Every row gives one point. To make a cloud, some directions were put in groups of two or more. Within a group, all points are equally far from the middle, so they leave a hole (a ring in 2 directions, a hollow ball in 3). The other directions are filled evenly. Then the cloud was stretched, turned, moved and blurred a little. Count the holes, and give their numbers of directions, smallest first.

Cloud (21 x 3):
[[-21 -66  -3]
 [ 63  24  40]
 [ 16  39  17]
 [  7   3 -15]
 [ 47 -42  19]
 [ 28  54  31]
 [-49 -22  -9]
 [ 23  61  -1]
 [  7  -9 -20]
 [-30 -38  -9]
 [-14  11  -9]
 [ 57 -43  22]
 [-10 -33  58]
 [ 43  14  57]
 [ 42  25 -13]
 [ 19  -9  36]
 [ -5 -12  17]
 [ 14  38  54]
 [ 37   9   2]
 [ 20  22 -10]
 [-19  26  74]]
Holes: 0

Cloud (29 x 4):
[[ 31 -10  17  41]
 [ 20   8 -20  -9]
 [ 38 -46  59  19]
 [-22 -10  47  36]
 [ 49  -7  -4  47]
 [ 12  44 -43 -32]
 [ 21  -4 -42  -6]
 [-21 -33  24  51]
 [ -3 -31 -53 -16]
 [-12  42  15  -6]
 [-51   1  35  -1]
 [ -6 -36 -14 -13]
 [ 32  16  37 -24]
 [  0   7  34  43]
 [-26 -25 -12 -24]
 [ 14 -58   0  -8]
 [ 13 -54 -42  23]
 [  7 -82  37   5]
 [ 16 -58 -67  14]
 [  2  18 -46 -52]
 [ 29  -5 -40 -19]
 [ -3 -59 -13   7]
 [-15 -28  -2 -23]
 [ 61 -37  66  11]
 [-13  40 -39  -7]
 [  0 -42   7  52]
 [  2  15  22 -37]
 [ 45 -64  10  -2]
 [ 41 -40  53 -17]]
Holes: 0

Cloud (28 x 4):
[[ 50  22  22 -17]
 [ 38  23 -38 -36]
 [ 14  39 -34  44]
 [ 21 -24  29   6]
 [ -4   4 -55 -38]
 [ 28  58   6  14]
 [  6   5 -14  56]
 [ 32  55 -30  -4]
 [  8  64   9  -8]
 [ 10  -6 -61 -24]
 [-28  25 -61 -15]
 [ 33 -15   9  30]
 [ 26  32 -48 -28]
 [-34  52 -12  39]
 [ 26 -36  13 -18]
 [  7  21  -5 -59]
 [  1 -47 -28  -4]
 [ 27  30 -54  11]
 [-63 -19 -25   3]
 [-15  16 -42  52]
 [ 55   0  -8  16]
 [-50  30 -25  43]
 [ -4  49 -43 -27]
 [-53   0 -10 -37]
 [ 27 -42 -14 -10]
 [  8  66   1  13]
 [-13  16 -67  19]
 [ 27 -21 -34 -40]]
Holes: 1 (4)

Cloud, 50 rows:
[[-25 -28  -1  44  71  -8]
 [ 10  -3  -7   8  12  39]
 [-78   0  17  28  29  17]
 [ 10  34  59  28  24  38]
 [-19 -10  13 -77  54  19]
 [ 31   7  44 -21  36  49]
 [ 30 -17  22  14  16  72]
 [-16  41 -10 -22  -8 -19]
 [-31  37  16  40   7  -9]
 [-25  17 -37  12  28 -45]
 [-40  -3  39   9 -13  -7]
 [ -8  -9  19  45  30 -30]
 [-23 -20  45 -20 -18  -7]
 [-18   2  52  59  36  41]
 [ 25   0 -37  41 -25  27]
 [ 24  22   7 -12  54  30]
 [-27 -14  60   8  70  -1]
 [-34   8  72  42  36   8]
 [-24  18 -48 -32  -8 -58]
 [ 13  24  50  38  20  16]
 [ -4  18  -8  38  25  -9]
 [ -1  34 -14  44 -17  -9]
 [-65 -41 -33  -2 -28 -42]
 [-10   7  47 -26  34  46]
 [-16  11 -49  -4 -30 -62]
 [ -3   8  -1  13  26  -7]
 [-12 -11 -55  49   4 -33]
 [  9   7 -45 -32 -27 -28]
 [  4  -4  34 -31  59  26]
 [  7  51  13 -39   6   4]
 [-20  11 -13 -56   2 -15]
 [-46 -11 -36 -19  32 -65]
 [  2  11  33  28  20  -4]
 [ 10  -1 -13   3  -8  49]
 [-34  18 -67  23 -45 -47]
 [-21  19  15 -35   7 -65]
 [-33 -12  20  49  30   5]
 [-15  -1  14 -53  26 -15]
 [-38  25 -37 -23  34 -61]
 [-37  35  55  25  19   5]
 [ -6 -48  41  -5  95  16]
 [ -8 -20  42  11  31  30]
 [-42  48  33  16  20 -29]
 [-12 -10 -11   6   4 -75]
 [  5 -63  16  -4  38 -13]
 [ 13  27   7  26  54  24]
 [-67   1  18  -7  17 -31]
 [ 23   6   5  -6  74  25]
 [ -6  -9 -70 -48 -14 -36]
 [-14 -15  19 -34   6  32]]
Holes: 0
